Each wall is flat, endless, passes through zero and stands at right angles to its row. A trip goes straight from one point to another. Which walls does it cross, in order?

Walls:
(1): [ 29 -38]
(2): [-14 -25]
(3): [-57  -9]
(4): [ 40 -18]
(5): [ 42 -38]
(6): [-18  25]
(7): [21 39]
Trips:
[-18  45] to [28 47] -> 3, 4
[-2 41] to [-24  51] -> 3
[ 43 -18] to [ 28 -26] -> 7, 2
[-18 -17] to [ -6 -22] -> 5, 4
[-7  0] to [-37 -14] -> none
[16 15] to [49  2] -> 1, 6

Walls:
(1): [-10 -23   5  40  12 -22  -5 -14]
(2): [ 22   1   6  23 -20 -16  26 -10]
(3): [ 12 -21  21  25  12   0   2 -42]
(4): [  3 -14  -7  13  11  -5   6  -3]
(5): [ -5 -29 -30  18  -1 -11   6 -28]
(6): [16 10 25 11 12 25 11 38]
(7): [ 11 -44   9 -10 -14   3   5  15]
(8): [-18  -8   3  14  18  20  -6 -10]
(9): [-21  18   3  -9  39   1  -1  26]
(10): [ 27  -2 -18  13  -7 -36   3 -18]
(11): [-21   4 -13  22  34  36  21  -1]
Trips:
[22 23 22  5  6 -9 20 15] to [ -6  14 -32  24 -14   7   0 -24] -> 11, 3, 9, 4, 1, 5, 6, 8
[  2 -32   0 -19  23  19   2  -4] to [-11  -7   9  20  12  38   2  -6] -> 1, 7
[ 52 -16 -16 -12   5  -7 -10 -13] to [ 23   0   5 -16 -60  -9   6  16] -> 4, 3, 5, 6

Walls:
(1): [-17 -11 -15  10  29  22  30  41 -23  -1  18  -2 -23 -23]
(2): [ -1  -4  -6  11  31   6 -16   2 -28 -38  25  -9   7  40]
(3): [  2 -12 -51 -22 -18  -8 -14  29  -2 -36  -2   3  -5   9]
(4): [-21   8 -13  -8  21 -33   1 -33 -11  22  21  14   2  -4]
(5): [ 24 -11 -15   4  -7  -3   9  11 -30  10   4 -30   8 -25]
Trips:
[-41  16   2  35  -8  21 -10  -9   6  22 -28  19 -22  -8] to [ 24 -54  -9  17 -10  12   5  55  18  16  23  12  -6  22] -> 4, 3, 5, 2
[ 25  12  11  -6   1   0   3  25  13  -2  -3  -4  27 -19] to [  0   7  -4  11   7 -32  -2   7  -7  10  17   3  -9  -4] -> 1, 4, 2
[ 17  14   7  11 -14   3  -3   5 -31   5  -6  14  29  23] to [ -4  12  -9  21   4  27  15  20   9   5  60  -5  -9 -20] -> 1
[  9 -17 -16  18 -11  28   4   9   7 -13  38 -16 -19  -3] to [-19  -3  14  -4  13  16 -12  -5  -6  -3   8   7  18  22] -> 5, 3, 4, 1
[  8 -15  17   3 -22  18  -4 -20 -13 -10   4  -5 -26  16] to [ -9   8  25 -11  11  22   4 -25  15 -20  -3   5 -22  -1] -> none
[ -3  19   2 -14   4 -36   8  11 -21 -35 -19  -9 -22  56] to [ 27 -10   6  -8   5 -44 -21  32 -11 -15  35  21  22  16] -> 4, 5
[ -5 -42 -16 -14 -32  15 -19  -3 -27 -32   2   2  19  -2] to [  6 -13   6  22  -6  -6  38  23 -19 -23  22  31  13  -6] -> 1
